Every row gives one point. Each copy is the shape, with its points in the same order, stretched, turned, moved and blurred by noise. Some copies are also mirrored. Which?
In the rows, 128 means zero.

Shape (6 x 3):
[[133 149 113]
 [168 109  88]
 [168  50  85]
 [139 157 157]
 [ 61 161 196]
 [131 101 186]]
Copy 1:
[[145 121 106]
 [196 109 131]
 [215  49 184]
 [132 155 129]
 [ 56 123 133]
 [134 121 191]]
Copy 1 is: only turned
Copy 2, 6 rows:
[[155 142 131]
 [126 115  91]
 [ 96  55  80]
 [122 152 159]
 [157 143 230]
 [ 89 106 172]]
Copy 2 is: mirrored

Shape:
[[164 130  61 112]
 [121 103 166 168]
 [ 79 167 101 163]
 [233 138  86  79]
 [158 102 168  72]
 [160 133 140 129]
 [102 178 129 168]
 [143  94 189 110]
 [ 77 148 121 186]]
Copy 1, 9 rows:
[[133 120  70  47]
 [115 141 100 175]
 [121 192 133  94]
 [187  76  55  50]
 [172  49 123 152]
 [154 130  95 127]
 [146 196 126 125]
 [156  80 111 170]
 [112 207 129 140]]
Copy 1 is: only turned
Copy 2, 9 rows:
[[144  84  74 161]
 [108  99 186  85]
 [ 61 112  94  97]
 [202 112  78 219]
 [199 152 143 108]
 [140 119 138 136]
 [ 67 122 117 120]
 [168 140 185  90]
 [ 52  94 130  71]]
Copy 2 is: only turned

Shape (9 x 4):
[[137 152 155 249]
 [126 122 189 127]
 [133 156 189 159]
 [100 150 148 123]
 [ 88 149 184 158]
 [148  93 175 130]
 [122 131 109 153]
 [138 145  97 123]
 [150  62  63 177]]
Copy 1:
[[201  42  92 186]
 [ 91 121 160 165]
 [143 108 159 182]
 [122 162 139 161]
 [124 139 128 211]
 [ 86  90 159 129]
 [146 120 105 118]
 [154 143 132  91]
 [123  56  56  48]]
Copy 1 is: only turned
Copy 2, 9 rows:
[[205 169 217 117]
 [ 97 113 174 123]
 [115 144 199 103]
 [ 89 158 143 134]
 [101 159 192 144]
 [127  88 159 124]
 [143 152 118 132]
 [124 153  91 109]
 [218 111  79 154]]
Copy 2 is: only turned
Copy 3 (9 x 4):
[[ 60 143  83 202]
 [116 158 157 137]
 [ 89 178 130 153]
 [101 140 118 107]
 [ 74 143 137 130]
 [139 149 153 159]
 [116 113  88 131]
 [132 131  76 112]
 [170  67  77 170]]
Copy 3 is: only turned
Copy 4 (9 x 4):
[[127  36 107 213]
 [180 116 174 139]
 [184  99 144 182]
 [134 150 157 156]
 [149 103 173 185]
 [172  89 154 100]
 [107 137 119 137]
 [121 164 103 132]
 [ 50 117  97  82]]
Copy 4 is: only turned
